Every row gives one point. The last column is the point's height on a tilted bowl or saddle (a function of degree 2), plus a little noise. Along how many of its main directions does it bend up, bend down or stay straight?

Points (15 x 4)
[[ 0.2  0.9  0.6 -1.3]
 [-2.6 -5.4  3.9 -3.1]
 [-1.4 -1.0 -0.7 -0.5]
 [ 1.5  3.3  0.1 -2.1]
 [-3.3 -0.1  3.9 -1.9]
 [-0.2  1.4 -3.6 -0.3]
 [ 3.0  3.0 -1.9 -1.3]
 [ 1.1  5.3 -2.8 -3.4]
 [ 2.8  0.7  0.4 -0.9]
 [ 2.9 -7.9  1.2 -7.1]
 [ 1.4 -0.9 -1.6 -0.6]
 [-2.8  2.7 -3.3 -0.9]
 [ 1.3  1.3  1.8 -1.3]
 [-0.9  1.2  1.7 -1.7]
 [-1.2 -8.2  1.9 -5.7]]
Directions: 1 up, 1 down, 1 straight

Points (24 x 5)
[[ 4.2 -3.9 -3.1 -1.1 -3.3]
 [-1.5  1.2  3.3  3.7 -1.5]
 [ 2.0  5.1 -5.0 -3.3 -5.1]
 [ 0.1  0.8 -5.2  3.1 -3.3]
 [-1.7  2.4  1.2 -2.5 -1.8]
 [-0.8  0.3 -1.7  2.0 -1.6]
 [-2.8 -2.9 -0.1 -3.9 -3.3]
 [ 8.1 -1.4 -0.8 -0.5 -4.2]
 [ 1.2  1.2  2.1  3.3 -0.8]
 [ 5.4  0.4  0.3 -1.9 -1.6]
 [-0.3 -2.2  1.2 -1.4 -1.2]
 [ 2.2 -1.4  0.0  1.0 -0.9]
 [-1.7  6.4 -3.9 -5.1 -7.2]
 [ 3.0  6.3  1.3  3.1 -3.3]
 [ 0.5  4.4  4.7 -0.9 -1.6]
 [-2.5 -4.4  1.5  0.8 -3.3]
 [ 1.3  1.0  2.6 -4.5 -1.0]
 [ 0.4 -1.3 -3.3  1.2 -2.1]
 [ 0.7  1.7 -2.2 -2.6 -1.8]
 [ 1.0 -3.3  0.7  0.2 -1.5]
 [-1.8  2.8  1.0 -3.7 -2.4]
 [-1.3  1.4  4.2  5.2 -1.9]
 [-1.6 -2.3  0.4  1.7 -1.9]
 [ 4.8 -2.0  0.8  3.5 -2.5]]
Directions: 0 up, 4 down, 0 straight

Points (42 x 7)
[[ 0.0 -1.0 -4.8  2.8  1.4  4.3 -0.4]
 [ 3.4 -0.8 -5.1 -0.8 -0.9 -2.9 -3.2]
 [ 0.3 -0.2  3.1  0.7 -2.2 -2.1 -1.9]
 [-0.7  1.2  7.8 -0.4  1.0 -1.2 -2.8]
 [ 3.5  2.2  6.3 -0.2  2.6  0.9 -2.1]
 [ 0.9 -0.2 -2.1  1.3  0.3  3.1  0.2]
 [ 0.4 -0.6  1.6 -3.6 -0.2  1.7 -1.0]
 [-4.6 -5.6 -1.6  2.6  1.7 -1.1 -5.7]
 [-2.1 -1.2  4.2 -2.8 -0.6  1.3 -1.8]
 [-1.5  0.3  2.0  0.3  4.0 -7.1 -3.0]
 [ 1.3  3.5 -3.9  3.0 -3.2  1.1 -0.2]
 [-1.3  4.8 -0.7 -0.8  0.7 -0.2  0.0]
 [ 2.2 -1.2  3.5  3.5 -1.6 -4.7 -4.1]
 [-0.3  0.6  1.2  2.4  2.5  2.7 -0.2]
 [-3.4 -0.5  1.8 -3.4 -1.1 -4.7 -1.7]
 [ 4.4 -3.3  3.0 -0.4 -3.8 -3.0 -5.3]
 [ 4.2 -0.1  0.5  1.5 -3.5 -1.0 -2.6]
 [-2.8  1.1  1.4 -1.1  0.7 -3.4 -0.9]
 [-0.2 -5.8 -8.0  2.3 -0.1  0.0 -7.1]
 [-3.1 -0.3 -3.1 -3.7 -1.5  2.8 -1.9]
 [ 4.0  1.1 -0.7  1.8 -0.8 -1.5 -1.0]
 [-0.2 -0.2 -0.3 -0.5  2.6 -0.4 -0.4]
 [ 1.8  1.3  0.7  2.4  5.6  1.5 -0.3]
 [-4.3  2.5  3.0 -1.7 -5.4  5.6 -3.0]
 [-1.5  5.3 -2.0  2.2 -3.1  2.6  0.1]
 [-1.6 -1.5  6.3  1.0 -3.0 -1.6 -3.7]
 [ 0.4  2.9 -3.3  1.4 -0.3  0.8  0.5]
 [-2.1  1.1 -3.1  3.4 -2.0 -4.0 -2.9]
 [ 0.3 -2.5 -6.2 -1.5 -0.4 -1.2 -3.8]
 [-2.7 -1.6 -4.7 -2.2  0.7  0.1 -2.7]
 [-2.5  2.5  3.4  1.2  3.3  0.5 -1.1]
 [ 8.0  1.0 -2.3  1.7  0.8  1.8 -0.7]
 [ 0.3 -5.8 -5.9 -3.1  0.7  1.2 -6.3]
 [-2.7 -2.1  1.3 -1.1  3.3 -7.0 -3.2]
 [ 2.6  1.6 -3.8 -1.1  0.5  2.7  0.4]
 [ 0.1  3.6 -0.3 -4.4  0.2 -4.2 -1.8]
 [-2.7 -2.9 -2.4 -2.0 -1.1  5.4 -3.1]
 [ 2.5  4.5 -0.5 -3.9 -1.3  1.5 -0.9]
 [ 1.2  4.1 -3.6 -6.6 -1.9  2.7 -2.8]
 [-0.6 -6.2  2.4  1.6 -1.5 -1.1 -5.2]
 [ 2.2  3.6  1.2  4.0 -1.0  2.8  0.0]
 [ 2.5  0.5 -1.6  4.0 -4.1 -0.5 -2.2]]
Directions: 0 up, 5 down, 1 straight

Points (71 x 9)
[[  1.9  -2.9   0.7   1.1   0.4   4.8   3.2   0.4  -2.9]
 [ -2.3   1.2   1.2   0.9   3.6   1.1  -1.0   0.3  -1.8]
 [  0.4  -3.2  -4.6   2.1  -1.9  -3.2   1.9  -1.1   0.5]
 [ -5.1   1.1   5.3   0.2  -2.5   0.9   1.7   1.9  -4.1]
 [  2.2  -2.5   1.6   1.7   1.1   1.8   6.1  -2.0  -2.1]
 [  1.4   0.1  -0.2   3.8   4.1  -1.3  -1.2   1.9   0.1]
 [ -3.0  -1.7   4.4  -0.1   2.1  -1.1   7.3  -1.3  -2.5]
 [  1.7   3.3   3.1  -2.1  -3.7   3.6   5.5  -0.2  -4.0]
 [  3.8   2.2   1.4   0.9  -5.3  -4.4  -2.8  -0.3  -1.4]
 [  1.2  -3.2  -3.2   6.8   4.5  -0.2  -0.7  -1.8  -1.5]
 [  1.5   1.7   5.9  -3.1   5.9  -0.6  -0.9  -2.7  -0.5]
 [  1.1  -1.0   0.0   1.2  -1.9   4.2  -3.4   0.9  -3.9]
 [ -0.8   1.8  -4.1   1.0   3.9  -0.5  -1.2   0.3  -1.0]
 [  6.0   0.8   0.5   2.7  -2.1  -0.8   2.4   2.9  -1.1]
 [  0.2  -0.9   1.7   2.2   1.2  -1.7   0.1   5.4  -1.0]
 [  3.2   2.7   3.0   2.8  -0.1  -2.1   0.3  -3.7  -1.2]
 [ -0.8   3.6  -2.8   2.1   0.7   4.7   6.2   0.5  -5.6]
 [ -1.1  -0.3  -3.7   7.9  -4.2  -0.3   3.1  -1.1  -3.7]
 [ -3.6   2.7   2.6  -2.1  -0.3   1.6  -2.4  -1.8  -3.8]
 [ -2.3  -3.1  -1.9   0.5   3.4   2.5  -0.8   1.1  -1.1]
 [  3.3   4.1  -0.3   1.9  -3.3  -1.2   0.2   2.7  -1.4]
 [ -5.7  -1.2  -2.9   2.2   6.8   0.5   2.6   3.7  -3.8]
 [ -2.1  -0.5  -0.4   2.9  -4.8   5.6   6.8  -0.2  -6.3]
 [  1.7  -0.1  -4.7  -1.0   0.2  -2.7   0.1  -2.5   0.4]
 [ -2.3  -0.5   1.7  -0.2  -5.4   1.2  -2.8   0.7  -3.3]
 [  3.4  -0.5   0.8   7.6  -2.1   1.0   1.9  -3.8  -5.2]
 [ -5.8  -5.7 -10.0  -2.5   4.0   2.6   0.4   0.4  -3.8]
 [  1.4  -7.4  -3.3   5.3   1.1  -1.2   2.5   1.1  -1.4]
 [ -1.2   3.7  -1.6  -3.5   0.4   0.0  -5.9  -4.3  -5.0]
 [  1.2  -3.8  -2.0   4.0   4.5   4.7   1.1   0.5  -2.9]
 [  2.5  -2.7  -2.7  -1.0   3.6  -1.5  -0.3   2.7  -0.2]
 [ -0.2  -0.3  -2.1  -3.6  -1.4   0.8  -1.7   1.0  -1.4]
 [  1.2  -2.8  -1.8   1.0  -2.9   0.6  -2.9   2.5  -1.9]
 [  2.7   2.8  -0.1   5.5   3.1   2.9  -4.7   3.0  -3.2]
 [  1.7   3.0   2.8  -0.9  -1.7  -0.3  -8.1  -3.2  -6.7]
 [ -4.4   0.7  -6.9  -2.6   0.1   0.4  -1.4   2.9  -2.7]
 [ -1.4   0.0  -2.0  -1.3  -0.2   3.0  -2.6   2.8  -2.2]
 [  3.2  -3.2  -5.4  -2.3  -3.6  -0.2   0.5   4.8  -2.1]
 [ -0.1  -2.2   0.6   1.7   4.6  -1.8   1.2   3.3  -0.2]
 [ -2.9   4.8   2.0   1.3   0.8   2.6  -1.1  -0.6  -4.9]
 [  0.7   1.6   1.7   0.5  -0.8   8.5  -0.3   3.6  -5.6]
 [ -1.7  -1.0   0.7  -4.7  -5.3  -1.2   2.9  -3.8  -1.0]
 [ -0.5  -1.1   1.4   2.5  -0.8  -0.1   5.5  -2.7  -2.2]
 [ -2.5   1.6   1.8  -1.7  -4.2   0.1   5.6   6.2  -3.7]
 [  0.6  -0.1  -0.6   0.4   2.1   1.3   2.5   6.0  -2.4]
 [ -0.8  -2.4  -1.1  -1.0  -1.6  -2.4  -3.1   3.9  -0.5]
 [ -3.6  -0.9   0.2   5.2  -6.5  -1.4   1.9   1.2  -3.5]
 [  1.8  -2.0  -4.0  -3.6   0.9  -0.3   2.2   3.4  -1.1]
 [  2.3  -4.4   3.3   1.3  -2.6   1.5   2.5   1.8  -2.3]
 [ -5.1   4.7   2.3  -4.5   4.8  -0.9  -1.0   5.0  -5.6]
 [  4.2   0.9   2.3   0.5   2.2  -1.5   2.4   0.6   0.5]
 [ -6.3   3.2  -3.0  -0.1   2.2  -2.4  -6.6   2.1  -4.6]
 [  0.2  -1.6   0.0  -0.7   0.2  -1.3  -3.0  -2.5  -1.4]
 [ -0.1   0.7  -3.1   4.5   1.9   0.7   0.6  -1.5  -1.8]
 [  1.7  -2.2  -2.8   1.3   1.0  -5.8  -1.8   3.6   1.5]
 [ -2.3  -1.6  -1.8   0.8   0.1  -0.7   2.2  -0.2  -0.7]
 [  1.7  -2.4   0.1   2.2   1.4  -1.4   4.6   1.5  -0.1]
 [  5.2   1.2  -1.0  -4.4   1.3   0.2   4.5   2.0  -1.2]
 [  1.1   2.1   0.7  -2.0   0.2  -0.1  -0.6   3.1  -1.4]
 [  1.7  -3.7   1.1  -0.7   1.4   2.1  -0.1   3.1  -1.4]
 [  1.2   2.7   3.6  -0.9  -4.3  -2.7  -0.2   2.5  -1.7]
 [  5.0   2.1  -4.6   4.5  -3.4  -2.7  -1.4  -1.9  -0.5]
 [  0.3  -0.8   0.0  -0.3  -0.2   5.3  -3.5   5.1  -3.5]
 [  4.5   1.1  -1.8   5.5  -2.2  -3.5  -2.8  -1.6  -0.5]
 [ -1.6   3.6  -0.3   0.8  -0.9   0.0  -1.1  -1.1  -2.9]
 [  4.1   2.3  -1.9  -0.5   0.6   1.4   2.8   0.3  -1.3]
 [ -2.9  -5.0   2.3  -2.8   0.1   1.7  -0.2  -0.5  -0.2]
 [  1.8  -8.0  -2.7   2.2   0.3   3.6  -1.5  -0.3  -3.8]
 [ -0.2   2.5   1.7  -2.5   0.1  -0.9  -3.0   0.3  -1.7]
 [  4.5  -0.9  -1.1  -5.0   5.2  -1.2  -2.7   0.1  -1.3]
 [  2.8  -1.0   3.5  -1.1  -2.1   0.2   0.3  -1.8  -1.7]]
Directions: 1 up, 5 down, 2 straight
